Each row is a point. A path goes straight from each point to the next, and from the last back to the first. The post is the endless flat space through its rows: a point in 2 columns, a line in 3, a plane in 4, and so on, so that a path can go around it. How many times does the path go around the post? Going back the other way cancels.

Post (2 x 3)
[[-0.04 -0.09  0.52]
 [ 0.03 -0.04 -0.50]]
Path (8 x 3)
[[ 0.55 -0.29  0.13]
 [ 0.00 -0.58 -0.81]
 [-0.44 -0.34 -0.91]
 [-0.18  0.14 -0.33]
 [ 0.34  0.64 -0.37]
 [ 0.62  0.01  0.05]
 [ 0.69 -0.07 -0.02]
 [ 0.12  0.12  0.22]]
Times around: 1

Post (3 x 4)
[[-0.46 -0.23  0.15 -0.70]
 [ 0.69 -0.29 -0.05  0.43]
 [ 0.23 -0.14 -0.44 -0.24]]
Path (22 x 4)
[[ 0.13 -0.40 -0.11 -0.46]
 [ 0.57 -0.50  0.00 -0.30]
 [ 0.31 -0.49 -0.45  0.01]
 [-0.34 -0.44  0.19 -0.19]
 [ 0.14 -0.43 -0.37 -0.31]
 [ 0.37 -0.45  0.10 -0.37]
 [ 0.71 -0.14  0.02  0.18]
 [ 0.08 -0.02  0.02 -0.12]
 [ 0.31 -0.24 -0.09  0.41]
 [-0.19 -0.50 -0.62 -0.04]
 [ 0.15 -0.41 -0.55 -0.70]
 [ 0.10 -0.30  0.08 -0.77]
 [ 0.40 -0.01 -0.10 -0.16]
 [-0.03  0.38 -0.11 -0.20]
 [-0.51 -0.19 -0.17 -0.59]
 [-0.71 -0.78  0.03 -0.36]
 [ 0.53 -0.61  0.10 -0.25]
 [-0.03 -0.40  0.57 -0.61]
 [ 1.30  0.38 -0.68  0.07]
 [ 0.83  0.21 -0.52  0.69]
 [-0.09 -0.22 -0.38 -0.16]
 [ 0.08 -0.45 -0.18  0.00]]
Times around: 3

Post (7 x 8)
[[ 0.06  0.00 -0.83  0.64 -0.19  0.13  0.07  0.59]
 [-0.21  0.01 -0.39  0.01  0.06  0.09  0.33  0.66]
 [-0.79 -0.17  0.50  0.52 -0.22  0.65  0.17  0.54]
 [ 0.02  0.28  0.44  0.35  0.28  0.07  0.21  0.01]
 [-0.55  0.51 -0.26 -0.94 -0.31  0.00 -0.04 -0.48]
 [ 0.64 -0.16  0.10  0.06  0.48 -0.07 -0.44 -0.18]
 [-0.35 -0.22  0.74 -0.41 -0.72  0.73  0.16 -0.43]]
Path (28 x 8)
[[ 0.00 -0.05  0.01 -0.76  0.26 -0.64 -0.34  0.13]
 [-0.08 -0.18  0.63  0.06  0.41  0.06  0.87  0.49]
 [-0.08 -0.18  0.45  0.63  0.14  0.54 -0.41 -0.55]
 [-0.22  0.50 -0.24  0.27  0.60  0.29  0.22  0.50]
 [-0.44  0.35 -0.07  0.25 -0.08  0.93 -0.11  0.68]
 [-0.11  0.56 -0.33  0.45  0.37  0.08  0.09 -0.42]
 [-0.31  0.11 -0.43  0.46  0.17 -0.18 -0.29 -0.34]
 [-0.41 -0.19 -0.26  0.06 -0.27 -0.09 -0.21 -0.04]
 [-0.13  0.32 -0.15 -0.22 -0.18 -0.34 -0.04  0.20]
 [ 0.50  0.09  0.50  0.47 -0.25  0.36 -0.37 -0.20]
 [-0.07  0.25 -0.27 -0.31 -0.21  0.72  0.26  0.41]
 [-0.37  0.43  0.00  0.15  0.22  0.41  0.84 -0.10]
 [-0.21 -0.31  0.21 -0.25  0.47  0.02  0.04  0.28]
 [-0.03 -0.21  0.70 -0.87 -0.04 -0.08 -0.06 -0.61]
 [-0.31  0.30  0.36  0.34  0.03  0.07  0.23  0.46]
 [-0.01  0.42 -0.19 -0.25 -0.15  0.13 -0.23 -0.18]
 [-0.14  0.10 -0.15  0.47 -0.16  0.66  0.16  0.46]
 [-0.74 -0.10 -0.23  0.21 -0.63  1.11  0.64  0.12]
 [-0.47 -0.01  0.24  0.30  0.03  0.10  0.44 -0.01]
 [-0.54  0.11  1.04  0.52 -0.32  0.11 -0.16 -0.65]
 [ 0.13  0.07  0.46  0.45 -0.48  0.01 -0.62 -0.27]
 [-0.30  0.34  0.07  0.38 -0.02  0.30 -0.47  0.13]
 [-0.20 -0.05 -0.23 -0.42  0.32  0.74 -0.11  0.85]
 [ 0.26  0.00 -0.02 -0.33  0.23  0.21  0.39 -0.03]
 [-0.94 -0.32 -0.07 -0.28 -0.13  0.25  1.04  0.22]
 [-0.65  0.97 -1.08  0.46  0.26 -1.12 -0.24  0.27]
 [ 0.21  0.04  0.45  0.09 -0.67  0.03 -0.11 -0.08]
 [-0.39  0.48  0.04  0.60 -0.64  0.41 -0.53  0.12]]
Times around: 3

Post (8 x 9)
[[ 0.61 -0.33 -0.14  0.13  0.10 -0.28 -0.16  0.27 -0.14]
 [ 0.52  0.08  0.04 -0.25 -0.40 -0.13  0.20  0.18  0.29]
 [-0.21 -0.53 -0.34  0.51 -0.46 -0.72  0.46 -0.18 -0.43]
 [-0.39  0.70 -0.13 -0.46  0.15 -0.11  0.61  0.50 -0.50]
 [-0.88  0.73  0.21 -0.67  0.33 -0.32  0.89  0.39 -0.25]
 [-0.29 -0.25  0.41  0.20 -0.62 -0.09 -0.25 -0.50 -0.17]
 [-0.16 -0.06 -0.03  0.22 -0.15 -0.06 -0.10 -0.15  0.15]
 [ 0.27 -0.30 -0.39 -0.26 -0.41 -0.02  0.35 -0.32  0.01]]
Path (32 x 9)
[[-0.51  0.20  0.03  0.49 -0.43 -0.40  1.08  0.00  0.32]
 [ 0.23 -0.48  0.41  0.17 -0.60  0.00 -0.08  0.01  0.00]
 [-0.94  0.10  0.56 -0.03 -0.13 -0.28  0.06  0.17 -0.25]
 [-0.28  0.56  0.01 -0.29 -0.38  0.00  0.05  0.15 -0.03]
 [-0.76  0.27 -0.78  1.04 -0.04 -0.30 -0.13 -0.28 -0.83]
 [-0.36  0.34  0.34 -0.46  0.39 -0.38  0.58  0.29 -0.33]
 [ 0.35 -0.35  0.33 -0.30 -0.80 -0.01  0.87 -0.14 -0.76]
 [ 0.05 -0.61 -0.09 -0.19  0.12 -0.01 -0.01 -0.09 -0.14]
 [ 0.28 -0.60 -0.85 -0.66 -0.76 -0.30  0.70 -0.07 -0.01]
 [ 0.82  0.21 -0.60 -0.69 -0.90 -0.42  0.85  0.04 -0.07]
 [ 0.06 -0.05  0.13  0.29  0.28 -0.30 -0.20 -0.63 -0.05]
 [-0.32 -0.19 -0.03  0.60 -0.41 -0.12  0.00 -0.31 -0.60]
 [-0.52 -0.11 -0.05  0.03  0.20 -0.18  0.66  0.19 -0.27]
 [-0.64  0.01  0.12 -0.56 -0.10 -0.15  0.65  0.10  0.18]
 [ 0.13 -0.28 -0.08 -0.16 -0.58 -0.47 -0.09 -0.20  0.43]
 [ 0.86  0.28 -0.34 -0.68 -0.42 -0.28  0.57  0.17 -0.37]
 [-0.19  0.03 -0.21 -0.19  0.67 -0.21 -0.22  0.10 -0.32]
 [-0.31 -0.02  0.38  0.52 -0.60 -0.54 -0.27  0.15  0.28]
 [ 0.14 -0.72  0.44  0.11 -0.82  0.13 -0.15 -0.21 -0.02]
 [ 0.77 -0.58 -0.34  0.34  0.39 -0.27  0.48  0.50 -0.39]
 [-0.08 -0.11 -0.22 -0.25 -0.28  0.39  0.20 -0.73 -0.31]
 [-0.30  0.64  0.74 -0.70 -0.18 -0.30  0.25  0.13 -0.15]
 [-0.28 -0.18  0.16  0.21 -0.43 -0.81 -0.31 -0.11 -0.52]
 [-0.42  0.09  0.12  0.47 -0.57 -0.14 -0.22  0.18 -0.01]
 [ 0.23 -0.62 -0.05 -0.50  0.31  0.36  0.22 -0.04 -0.41]
 [ 0.81 -0.93 -0.82  0.44  0.25  0.10 -0.01 -0.39  0.20]
 [-0.07  0.32  0.04 -0.34  0.36  0.18  0.10 -0.15 -0.60]
 [ 0.50 -0.55 -0.13  0.07  0.04  0.28  0.01 -0.07 -0.11]
 [-0.10  0.00 -0.37 -0.39  0.19  0.47  0.01  0.24 -0.11]
 [-0.72  0.55  0.38 -0.85 -0.03 -0.50  0.60  0.44  0.01]
 [-0.22  0.34  0.19 -0.54 -0.22 -0.53  0.55  0.17 -0.38]
 [ 0.66  0.15 -0.29 -0.46  0.32 -0.65  0.63  0.49 -0.46]]
Times around: 2
